Each point is reached from the start by the listed moves, each made 0, 1 or 2 times, or once backwards (-1), plus a little noise. Say if it took an odd or an even number of moves. Then give how often each move was made.
(in the rows, 128 means zero)

Moves:
(1): [146 114 155 143 126]
(2): [134 173 150 148 128]
Start: [162 109 145 122  90]
Points:
[185 140 194 157  89] -> even (1, 1)
[158  65 122 101  90] -> odd (0, -1)

Moves:
(1): [134 141 143 110 138 123 141]
(2): [124 141 147 102 126 162 124]
(3): [136 144 117 171 108 111 131]
(4): [135 142  84 151 127 127 133]
Start: [142 134 134 109 137 148 129]
Points:
[122 120 206  17 158 200 116] -> odd (0, 1, -1, -1)
[164 204 127 114 135 155 159] -> odd (2, 1, 1, 1)
[165 159  66 102 177 121 166] -> even (2, -1, -1, 2)
[143 135  76 150 126 153 120] -> even (-1, 0, 0, 1)
[137 145 119  63 154 198 127] -> odd (0, 1, -1, 1)

Moves:
(1): [151 128 127 122 149 126 129 136 141]
(2): [130 136 138 132 129 135 141 135 140]
(3): [136 107 115 137 108 136 123  90 124]
(4): [145 127 107 129 134 132 114 123 133]
(5): [127 132 120 124 140 129 130 121 134]
(6): [128 121 125 122 133 123 120 124 139]
Start: [117 121 134 130 132 127 132 124 124]
Points:
[141  76  41 146 105 150  85   7 115] -> even (-1, -1, 2, 2, 2, 0)
[125 133 176 136 132 131 167 154 125] -> odd (1, 1, 0, -1, -1, -1)
[ 91  75 119 144  83 138 130  33 116] -> even (-1, 0, 2, -1, 1, 1)
[120 122  98 149 117 156 139  70 126] -> odd (-1, 1, 1, 1, 2, -1)

Moves:
(1): [ 97 113 117 148 142 120 121 111 133 154]
(2): [114 131 143 116 110 118 127 114 145 151]
(3): [113 121 129 125 139 132 121 141 113 132]
(4): [120 164 135 138 151 121 137 129 129 123]
(5): [116 139 124 129 130 122 124 134 135 115]
(6): [130 130 150 130 119 119 142 148 153 119]
(7): [149 136 132 121 153 126 105 130 125 139]
(8): [126 117 128 119 132 106 131 145 118 122]
(9): [118 125 129 122 142 128 128 122 130 120]
Start: [124 126 140 129 110 127 134 136 144 130]
Points:
[ 24 101  90 167 226 107 106 133  74 156] -> odd (2, -1, 2, 1, 0, -1, 0, 1, 1)
[ 41 203 176 165 154 104 147 129 195 158] -> even (1, 1, 1, 2, 1, 1, 0, -1, 0)
[194 115 184 108  90  86 186 222 158  59] -> even (-1, -1, -1, 0, -1, 2, 0, 2, 0)
[125 171 216 103 155  69 192 231 152  73] -> even (-1, 0, 1, 2, -1, 2, 0, 2, 1)
[109 149 200 120 166  85 138 222 151 120] -> odd (0, 0, 2, 1, 0, 2, 1, 1, 0)

Moves:
(1): [143 132 134 125 127 121 126 135 122 157 138 131]
(2): [115 139 121 122 125 149 111 122 128 130 133 131]
(3): [126 128 133 113 125 132 108 120 117 131 124 131]
(4): [126 123 147 147 125 148 135 136 119 124 133 119]
(5): [130 134 127 127 136 131 137 137 120 112 133 144]
(6): [126 101 143 117 137 144 126 114 154 116 133 122]
(7): [150 149 127 124 117 125 125 129 120 112 133 140]
(8): [143 122 117 120 111 141 146 146 139 124 138 133]
(9): [131 139 135 116 111 121 141 129 142 141 125 119]
(10): [115 136 123 148 137 121 140 117  99 142 136 111]
(11): [119 122 132 132 117 116 139 124 132 128 134 127]
(12): [132 119 115 138 139 133 139 125 128 136 122 144]
Start: [113 133 125 129 126 140 115 126 140 137 126 135]
Points:
[ 57  25 177 195 117 171 228  89 168 150 150  49] -> odd (-1, -1, 0, 2, -1, 2, -1, 1, 1, 2, 2, 1)
[116  68 162 177 153 204 152 146 169  80 143 166] -> odd (0, 0, -1, 2, 1, 1, 0, 0, -1, -1, 1, 1)
[ 26  97 106 173 209 249 102  74  60 121 140 157] -> odd (-1, 2, 2, 1, 2, 1, -1, 0, -1, 2, 0, 2)

Moves:
(1): [120 122 135 133 122 114 126 148 121 135 120 119 117 128 123 117 127 132
 136 138 128]
(2): [113 112 133 134 120 114 127 128 122 121 121 126 129 126 124 130 129 135
 129 123 135]
(3): [139 116 121 114 112 132 129 134 145 117 127 139 120 123 133 125 132 113
 119 140 130]
(4): [124 128 125 116 139 137 133 150 128 130 130 129 135 129 123 132 136 125
 118 130 132]
(5): [118 127 145 138 126 126 132 122 121 130 122 122 129 127 125 115 128 133
 136 122 129]
(6): [127 124 132 131 128 127 123 135 134 131 126 129 115 131 124 129 122 133
 127 121 132]
(7): [135 129 129 128 138 119 119 128 128 120 134 117 131 118 136 110 141 131
 127 122 132]
(8): [125 121 125 135 125 123 127 118 132 129 135 144 142 132 117 124 127 131
 125 133 123]
(9): [122 127 128 128 132 128 123 124 134 125 127 133 122 130 128 129 129 116
 137 134 122]
(10): [125 114 133 133 124 121 122 142 132 105 126 136 130 131 139 120 123 133
 134 146 115]
(11): [124 119 150 137 129 125 127 114 138 125 125 133 125 114 134 136 122 124
 144 129 139]
(12): [116 130 135 130 126 131 124 128 127 139 125 134 124 120 129 125 125 135
 127 128 135]
(13): [122 132 122 127 122 137 130 128 133 133 141 130 126 124 125 122 121 125
 118 127 138]
(14): [127 131 119 145 129 118 128 125 143 121 127 137 139 126 131 113 131 120
 130 131 117]
(15): [135 129 132 128 128 134 121 126 127 122 127 136 137 119 128 132 125 114
 122 131 119]
(16): [132 136 133 132 125 109 128 120 126 111 128 137 129 129 128 128 132 127
 123 138 114]
(17): [139 136 124 130 135 139 120 123 134 119 121 117 130 131 129 126 129 118
 121 139 130]
(18): [122 122 125 123 134 120 133 124 143 137 131 117 128 133 139 119 130 112
 128 128 122]
Start: [143 127 125 134 130 118 128 117 125 122 126 142 133 128 128 147 138 126
 126 111 116]
Points:
[139 104 205 157 153 113  89 136 147 108  97 104 127 102 176 124  99  88
 158 180 102] -> odd (2, -1, -1, 0, 0, 0, 0, 0, -1, 2, 2, 1, 0, -1, 2, 0, 2, 2)
[ 65  76 249 169 139  74 138 133  89 204  77  68  60 107 121 151 116 163
 213  42 174] -> odd (2, 1, -1, 0, 2, 2, 0, -1, 0, -1, 2, 0, -1, -1, 0, -1, -1, 1)
[125 119 171 202 129  27  81 143 112  60  95 152 120 101 126 117 135 163
 149 157 102] -> odd (2, 1, -1, 0, -1, 1, 1, 0, 0, 1, 1, 1, 0, 1, 0, 2, 1, -1)
[140 103 157 196  97  92 117 148 184  45 113 207 180 115  90  79 120  63
  86 208  74] -> odd (2, 0, 1, 2, 2, 1, -1, 2, -1, 1, 1, -1, 2, 2, 2, 2, 2, 0)

Moves:
(1): [119 129 123 119 127 123 131 132 120 129 130 123 135 130 124 133 139 133
 126 126 139 115 123 130]
(2): [134 123 118 125 116 132 136 115 131 139 128 135 127 121 135 127 129 134
 116 122 125 126 127 135]
(3): [117 133 119 131 140 126 142 127 131 115 133 116 132 131 123 134 131 125
 130 129 141 130 120 126]
(4): [126 126 131 147 133 130 130 132 118 122 127 132 113 130 135 120 126 131
 134 129 123 124 116 133]
(5): [124 124 121 140 129 117 122 133 125 126 130 125 117 135 129 119 139 119
 140 126 135 127 150 141]
(6): [138 108 124 140 125 139 114 148 134 140 123 112 140 141 135 135 127 134
 124 116 135 123 115 135]
(7): [127 117 139 123 129 144 127 124 127 124 113 135 121 148 122 131 143 126
 129 130 119 122 128 139]
(8): [120 129 118 128 130 122 133 124 121 128 131 121 114 139 123 126 123 129
 134 130 129 136 124 141]
(9): [130 123 130 114 124 111 122 120 130 121 144 120 123 121 120 128 144 139
 134 145 120 131 120 126]
(10): [140 135 137 122 139 128 138 132 127 124 140 118 115 145 129 133 138 117
 128 128 113 134 137 138]
(11): [126 135 125 117 120 135 126 128 135 133 125 123 122 143 143 133 136 116
 123 132 127 135 122 134]
(12): [137 131 147 134 133 127 121 137 138 129 129 119 128 132 122 141 148 134
 140 117 133 121 128 135]
(13): [126 149 132 135 125 117 128 119 127 108 133 136 150 117 129 139 140 137
 114 138 115 131 133 133]
(14): [130 133 130 125 131 123 130 129 126 139 125 139 130 136 131 122 128 127
 122 137 127 132 131 134]
(15): [129 125 130 135 130 112 129 131 127 128 118 119 128 129 132 124 131 121
 125 137 122 122 125 125]
(16): [110 135 131 126 135 133 143 119 113 128 125 134 123 120 120 126 132 142
 113 114 128 137 134 123]
(17): [126 133 140 130 134 132 121 123 131 130 128 128 132 130 121 125 121 118
 129 128 128 133 120 130]
(18): [139 135 127 137 133 134 139 125 132 139 123 126 131 129 125 112 132 134
 138 120 127 126 130 123]
(19): [133 124 133 126 133 131 115 138 145 150 123 120 123 123 138 124 120 110
 145 135 114 124 127 145]
(20): [126 120 144 111 136 122 136 129 138 122 132 122 126 132 130 119 124 113
 158 128 125 124 136 130]
(21): [123 134 118 140 134 110 132 125 141 131 125 131 124 113 135 128 129 113
 124 121 121 132 101 117]
(22): [133 134 133 113 137 101 125 135 113 128 133 117 132 125 121 138 141 108
 135 137 139 149 129 114]
(23): [118 131 128 129 146 113 136  98 135 139 127 121 134 128 125 132 132 133
 148 123 129 132 125 113]
(24): [129 134 128 129 141 128 120 125 122 120 120 118 121 137 134 123 121 129
 127 129 129 132 118 126]
Start: [121 135 127 136 134 121 125 121 126 144 135 134 137 134 132 124 115 123
 120 131 115 119 135 131]
Points:
[ 74 168 208  89 144 143 204  22 126 127 140 147 107 189  81 135 249 172
 181  83  62  85 226 242] -> even (2, 2, -1, 0, 1, -1, 2, 2, 0, 1, 1, 2, 2, -1, 0, 2, 1, 1, 0, 2, -1, -1, 1, -1)
[ 39 107 100 148 134 108 140  60 136 187 101 177 149 111 111 134 148 137
  79  85  66  96 114 181] -> odd (2, 1, -1, -1, 1, 1, 2, 1, 0, 0, -1, -1, 1, 0, 0, 2, 1, -1, 1, 0, 2, -1, 1, -1)
[118 108  92  71 111  49  99 188  88 156 174  44 194  81 127 157 189 128
  86 159 140 131 160 144] -> odd (2, 1, 1, -1, 1, 2, -1, -1, 2, 0, 0, -1, 1, -1, 1, 2, -1, 0, 2, 0, -1, 2, -1, 0)
[ 63 113  32 199 146  44 155 135 103 197 142 146  89  70 167  99 105 105
  72 132 136 176  54 113] -> odd (-1, 1, 2, 2, 1, 1, -1, 0, 1, -1, 0, -1, -1, 2, 0, 2, -1, -1, 1, -1, 2, 1, 0, -1)
